Each row of a before or after table is a point. One or more steps were done to the points. Then noise was added and the rows were shuffled. The steps act on how far a point lies along the listed directions, d1 being the first. Name the steps. A step turns or swaps two directions, mirrors them in a line or flattens them onto one, adds a multiple of one to another, or multiplies one. Angles are multiples of 10 degrees, from the lower direction toward the higher: turns from -170 to 170, lines from 10 to 170 but not 90. Use the fewest steps. Two steps may share a direction if one is a turn and the other turns, adds or multiplies; they go together, in the order done. Otherwise the lowest direction goes first.
(in the rows, 128 means zero)

Directions:
(1): [ 75  90 132]
(2): [166  76 140]
Before:
[[113 150 134]
 [169  91 142]
 [117 157  97]
 [170 195  99]
 [165 100 160]
 [119  44 134]
 [126 160 101]
 [218 127 158]]
After, 8 rows:
[[ 47 138 102]
 [106 215 129]
 [215 145 121]
 [115 110 144]
 [ 93 112 109]
 [102 100 109]
 [144 176 146]
 [151 181 123]]
Steps: turn d1 and d2 by 110 degrees

Directions:
(1): [207 150 149 161 153 128  94  76 124]
(2): [117 173 103  79 130 113  47 145 105]
(3): [156 186  83 119  95 155 152 134 192]
(4): [195  90 133  99  73  98 131 170 112]
(5): [102 152 129 199  75  70 110 131 131]
(6): [124 102  58 112 109 106 142  56 102]
Before (14 x 9):
[[ 99 124 106 105 111 138 163 141 163]
 [126  88 120  98  89 148 170 158 151]
 [ 36 189  82 139  31  70  92 174 120]
 [134 168 177 131 155 173 147 153 161]
 [106  99 167 139 158 149 154 128 110]
 [138 128 139 168 122 128 150 112 132]
 [140 130 103 138 147 158 158 113 147]
 [122 115 127 111 156 132 135 113 124]
 [141 140 131 168 119 151 147 121 148]
 [129 129 144 114 146 132 115 121 120]
 [144 146 116 128 119 104 127 122 129]
 [165 104 120 130 105 135 164 134 130]
 [121 141 143 143 148 145 108 128 146]
 [115  99 148 135 149 142 143 104 141]]
After (14 x 9):
[[121 111 151 141 138 120 146 131 132]
 [141 150 128 165 107 121 130 135 138]
 [130 133  82 132  89 116 170  74 131]
 [151 153 128 113 138 125 124 135 135]
 [ 90  97 145 162 116 100 137 113  89]
 [ 72 186  82   6 143 181  86 176 121]
 [ 94 131 119 151  91 134 148 133 164]
 [137 156 102 149  93 126 114 124 136]
 [138 146 114 166 110 130 147 143 154]
 [ 93 146 111 124 105 133 153 145 175]
 [106 107 148 154 115 105 122 120 134]
 [132 108 143 125 136 127 137 114 119]
 [132 152 126 148 108 109 105 129 119]
 [131 112 109 124 124 129 123 108 131]]
Steps: flatten d1 and d4 onto the line at 20 degrees; turn d2 and d5 by -90 degrees; multiply d3 by 1.3; multiply d6 by -1

Directions:
(1): [115 116 155 145  87 141 158 120 101 223 122 189  89 102]
(2): [104  74  59 161 167 154 137 167  72 145 151 140 179 127]
Before, 13 rows:
[[160 184 191  94 107 105 116 104 170  89 130 109 107 141]
 [128 166 225  87  83 133 125  64 147 170  76 142  84 103]
 [103  96  66 156 194 157 119 161  94 119 125 144 177 133]
 [124 155 198  96  67 127 130  97 149 198 117 166  64 117]
 [123 137 110 133 137 117 135 142  89 150 120 138 120  99]
 [111  63  47 161 161 116 116 180 104 127 166 146 165 143]
 [125 105 105 135 166 114 143 155 118 114 121 114 158 118]
 [126 114  76 140 174 139  90 152  99 106 161  80 167 142]
 [154 142 162 134 116 113 117 121 136 133 117 139  83  98]
 [109 173 240 101  36 125 150  62 157 196 117 156  22  78]
 [102 114 100  92 155 102 124 124 132  87 139 103 191 147]
 [102 107  49 120 195 138 112 183  72  38 181  83 214 144]
 [140 179 207 121  54  98 120  95 175 189 116 158  53  93]]
After:
[[101  72 105 170 113 122 147 155 107 209 148 200 106 121]
 [ 88  83  83 112 143 120 152 131  97 150 150 146 188 124]
 [117  99  90 157 148 146 116 156  72 190 152 138 135 122]
 [ 80  82  71 152 151 166 161 180  14 181 178 181 174 115]
 [136 199 201  71  96 101  93  72 219  24 117  47  84 126]
 [159 199 174 100 106  76  81 109 206  56 124  80 101 126]
 [106 106 103 166 145 157 143 142  93 202 110 205 122 116]
 [147 150 117 105 159 119 102 144 143  48 149  79 167 152]
 [140 176 193  72 127 118  93  68 181  59  92  63 138 134]
 [158 152 144 130 132 103  98 134 144  88 124 106 108 112]
 [115 107 124 144 143 127 162 144 103 162 116 136 135 103]
 [126 157 134 123 116 116 129 128  98 147 114 137  98 105]
 [141 179 184  63 105 110  90  99 204  80 119 102  96 147]]
Steps: turn d1 and d2 by -70 degrees
